Every row gives one point. To make a cloud, some directions were put in groups of two or more. Within a group, all points are equally far from the middle, so they leave a hole (a ring in 2 directions, a hollow ball in 3). The other directions are filled evenly. Then the cloud was stretched, turned, moved and blurred a little. Count the holes, and give their numbers of directions, smallest first.

Cloud, 19 rows:
[[ 2.1  5.3 -3.1]
 [ 3.0 -5.9 -5.0]
 [ 0.9 -6.0 -6.0]
 [-3.6 -7.5  1.0]
 [ 3.7  1.4 -5.8]
 [-2.2 -6.7  3.3]
 [-3.0 -1.2  5.2]
 [ 4.3  2.2 -4.3]
 [-7.5  3.2 -3.8]
 [ 0.3  2.9 -7.6]
 [ 0.3  3.7 -7.1]
 [ 2.1 -5.1 -6.2]
 [-4.4  4.3  2.2]
 [ 2.0 -4.0  4.9]
 [-3.9 -7.7 -0.4]
 [-6.5  3.9  0.7]
 [ 1.5 -3.2 -7.4]
 [ 4.1 -3.0  3.9]
 [-4.5 -3.8  4.0]]
Holes: 1 (3)

Cloud (31 x 4):
[[-0.5 -4.3 -5.4  5.8]
 [-5.3 -1.1  4.4 -3.0]
 [ 5.6  6.2 -1.2  2.6]
 [ 5.2  6.1 -2.8  0.9]
 [-6.0 -5.5  5.5  2.9]
 [-1.8  0.7  7.9  7.3]
 [-6.8 -0.9  4.8 -0.6]
 [ 5.6  6.2 -1.6  2.2]
 [-0.3 -4.9 -5.1  6.2]
 [-5.6  1.7  3.2  8.2]
 [-0.2 -0.2  9.4  4.6]
 [ 2.2  8.6  0.7  0.7]
 [ 1.5  8.3 -1.4  0.3]
 [-1.6  2.2  3.2  9.9]
 [-0.1  8.5 -0.3  0.1]
 [-2.1  4.8  6.1 -3.4]
 [ 6.5 -1.7 -1.5 -3.0]
 [ 4.6  3.4  0.4  7.7]
 [ 6.5  3.7 -1.2  4.9]
 [-3.9  5.8 -2.3  3.0]
 [-7.0  3.2  2.4  4.5]
 [ 3.3  6.1 -4.2  0.0]
 [-0.5 -0.6  9.4  4.9]
 [ 0.9  7.2 -3.4  0.4]
 [-3.1  2.8 -4.5  5.6]
 [ 0.5  3.8  7.9 -2.3]
 [-0.2 -3.8 -4.7 -1.2]
 [ 1.1  5.4 -5.1  0.4]
 [ 2.5 -2.7  0.0 -5.4]
 [-3.3 -2.9  2.9 -4.3]
 [ 5.5 -1.9 -1.3 -4.0]]
Holes: 2 (2, 2)

Cloud (28 x 4):
[[ -7.3   6.6  -1.8 -12.0]
 [ -4.6   3.1   3.4   3.8]
 [ -7.0  -3.3  -7.1  -0.5]
 [ -2.6   5.6  -2.4  -7.5]
 [  2.5  -1.3  -0.5   8.1]
 [  5.2   3.2  -7.6   1.1]
 [  2.5   6.6  -0.6  -0.4]
 [ -3.7  -6.2  -3.3  -0.8]
 [  1.4   2.8  -2.3  -3.2]
 [ -3.9  -6.1  -3.9   3.8]
 [ -5.0  -1.5  -1.0  -4.9]
 [ -0.8  -3.5  -0.2   7.3]
 [  1.7   6.7  -1.7   6.2]
 [  3.2   1.6   1.1  -0.9]
 [  0.5  -3.0   0.1   6.0]
 [  2.5  -6.1   4.3   4.2]
 [ -3.7   1.2  -0.8 -10.3]
 [ -6.7  -3.8  -0.2  -0.5]
 [ -6.0   3.1  -3.7  -5.3]
 [  4.1  -1.2  -2.5  -9.6]
 [ -3.5   3.7  -1.0  -8.7]
 [  6.2  -1.1  -0.4  -1.2]
 [  2.7   2.9  -2.7  -5.1]
 [ -4.5   3.8   1.4   7.8]
 [  2.5   0.6   2.8   2.0]
 [ -2.0  -0.3  -2.7  -1.4]
 [ -1.9  -0.6  -1.7 -11.1]
 [  1.6  -6.2  -5.2   2.9]]
Holes: 0

Cloud:
[[-0.5  1.5 -4.5 -4.4]
 [-0.8  8.3 -3.3  0.6]
 [-5.8  2.1 -3.4  2.5]
 [ 6.6 -1.5  7.0  0.9]
 [ 2.5  9.1  4.0  4.5]
 [-4.6 -3.6 -1.2  4.9]
 [ 0.7  3.8  7.2  6.2]
 [-3.0  4.5 -4.1  3.6]
 [-0.5  3.1 -3.2  6.2]
 [ 0.4  3.9  7.3  6.0]
 [-5.9 -0.4  1.0  3.5]
 [-5.8 -1.1  0.7  3.9]
 [-1.8 -5.0  4.1  5.6]
 [ 4.2  3.3  5.4  8.4]
 [ 2.5  9.6  2.9  3.7]
 [ 7.5  3.1  0.0 -0.5]
 [ 3.6  2.7  0.2  8.2]
 [ 0.3 -3.7 -4.0  5.7]
 [-4.4  2.2  4.7  3.0]
 [-1.2 -4.0 -3.8  5.6]
 [ 5.4  1.7 -2.8 -1.3]
 [-4.6  2.6 -1.6 -4.6]
 [ 8.0 -0.5  0.0  3.0]
 [ 6.8 -1.3  6.9  0.9]
 [ 6.8 -1.2  0.0  6.4]
 [ 4.6 -3.1 -3.2  4.2]
 [ 8.6 -0.6  1.5  4.1]
 [ 8.2  3.1  4.5 -0.2]
 [ 6.9 -1.7  6.4  7.0]
 [-0.6  2.6 -4.6 -4.3]
 [ 6.0 -1.6 -1.2  6.1]
 [-3.8  4.4  5.3  0.8]]
Holes: 2 (2, 2)

Cloud:
[[ -4.3  -7.1  -6.7   1.9  -4.2  -6.8]
 [  1.9   5.8  -1.4  -4.6  -1.3   1.6]
 [ -8.7   0.5   1.6   7.0  -1.9  -4.1]
 [  5.6  -4.5  -2.1  -4.4  -7.5  -6.7]
 [  1.6   4.8  -4.3   2.1  -2.5  -3.8]
 [  4.0  -0.9  -2.0  -1.6  -7.4  -8.1]
 [  3.0   4.5   4.7  -0.8   0.4   5.5]
 [  1.2  -6.8  -4.6   1.8  -0.5   3.6]
 [  2.3  -6.7  -6.0  -3.0  -1.2  -5.7]
 [ -2.0  -0.4   1.9  -1.5 -10.0  -0.6]
 [  0.7  -7.0  -7.2  -0.9  -1.3  -4.8]
 [  3.3  -4.1   0.3  -4.3  -9.6  -3.5]
 [ -2.4  -2.0  -0.3   8.0   5.2  -0.1]
 [ -8.3   1.2  -5.3  -1.0  -7.3   0.5]
 [ -4.5  -2.0   1.8   9.5   3.6  -1.3]
 [  6.5   0.5  -4.8  -0.2  -6.9  -2.7]
 [  1.1  -3.8  -3.8  -8.2  -0.8   3.5]
 [  8.4   2.6  -0.9  -0.3   0.9  -2.6]
 [ -5.9   2.2   1.9   7.8   3.7   2.7]
 [  4.5  -0.6  -3.1  -8.0  -6.1   1.7]
 [ -0.1  -0.7   6.6  -3.9  -2.0   1.1]
 [  3.1   1.3  -0.9  -6.6   3.7   1.6]
 [ -1.9   4.4  -3.9  -1.1  -4.9   3.9]
 [ 10.1  -0.3  -1.8  -1.0  -1.1  -1.9]
 [ -0.7  -2.7   2.3   3.7   7.7   0.4]
 [  3.3  -8.2  -6.5  -4.2  -3.4  -1.2]
 [ -2.6   4.3   0.6   3.8  -1.1   6.4]
 [  2.8   1.6  -3.7  -0.4  -6.5  -7.4]
 [ -2.6   1.7   2.7  10.6   0.6  -2.1]
 [  1.3  -1.0  -2.4  -4.9 -10.9  -1.6]
 [ -7.8  -4.0   2.2   4.8  -1.6   4.8]
 [  4.8   2.2  -0.4  -6.2  -1.7   4.7]
 [ -6.0   1.4  -5.9   2.4   1.3  -0.4]
 [ -1.2  -1.8   2.4  -7.7  -4.6  -1.1]
 [  0.5   5.5   6.5   2.4   1.6   2.0]
 [  2.1  -5.3   5.2  -3.6  -3.9   1.3]
 [  7.1  -5.2  -4.6  -5.8  -5.1  -3.3]
 [ -4.6   0.9  -4.4  -2.0 -10.5   0.1]
 [  6.9  -3.6  -2.0  -6.0  -1.7   3.9]
 [-11.5  -3.7  -2.1  -0.4  -3.8  -0.7]
 [  0.4   2.0   0.8   4.4  -3.8   6.1]
 [ -6.3  -9.2  -0.3   0.0  -5.3   0.3]
 [ -3.8   3.2   3.5  -1.8  -5.0  -2.3]
 [  4.0  -7.0   0.1  -3.3  -5.5  -6.8]
 [ -1.4   5.0   6.4   4.0   0.3  -0.1]
 [-10.2   0.7   0.6   4.6  -3.1  -3.2]
 [  0.6  -8.1  -7.8  -0.9  -3.4  -2.3]
 [ -5.2  -4.9   1.1  -6.1  -1.1  -1.5]
 [  1.2  -6.8  -5.8   2.5  -1.1   1.7]
 [ -5.0  -4.6   3.0  -4.7   0.1  -1.2]
 [ -2.5  -4.5  -3.8   1.9  -0.6   6.3]
 [ -5.4  -4.8  -6.4   3.9  -5.3  -7.0]
 [ -5.9   2.8   0.4   6.0   3.2   4.6]
 [  4.4  -5.8  -1.0  -5.2  -8.3  -4.8]
 [  9.4  -3.7   0.7  -1.7  -0.4   2.6]
 [ -5.5   1.2  -4.1   2.1  -0.8   5.8]]
Holes: 3 (2, 2, 2)
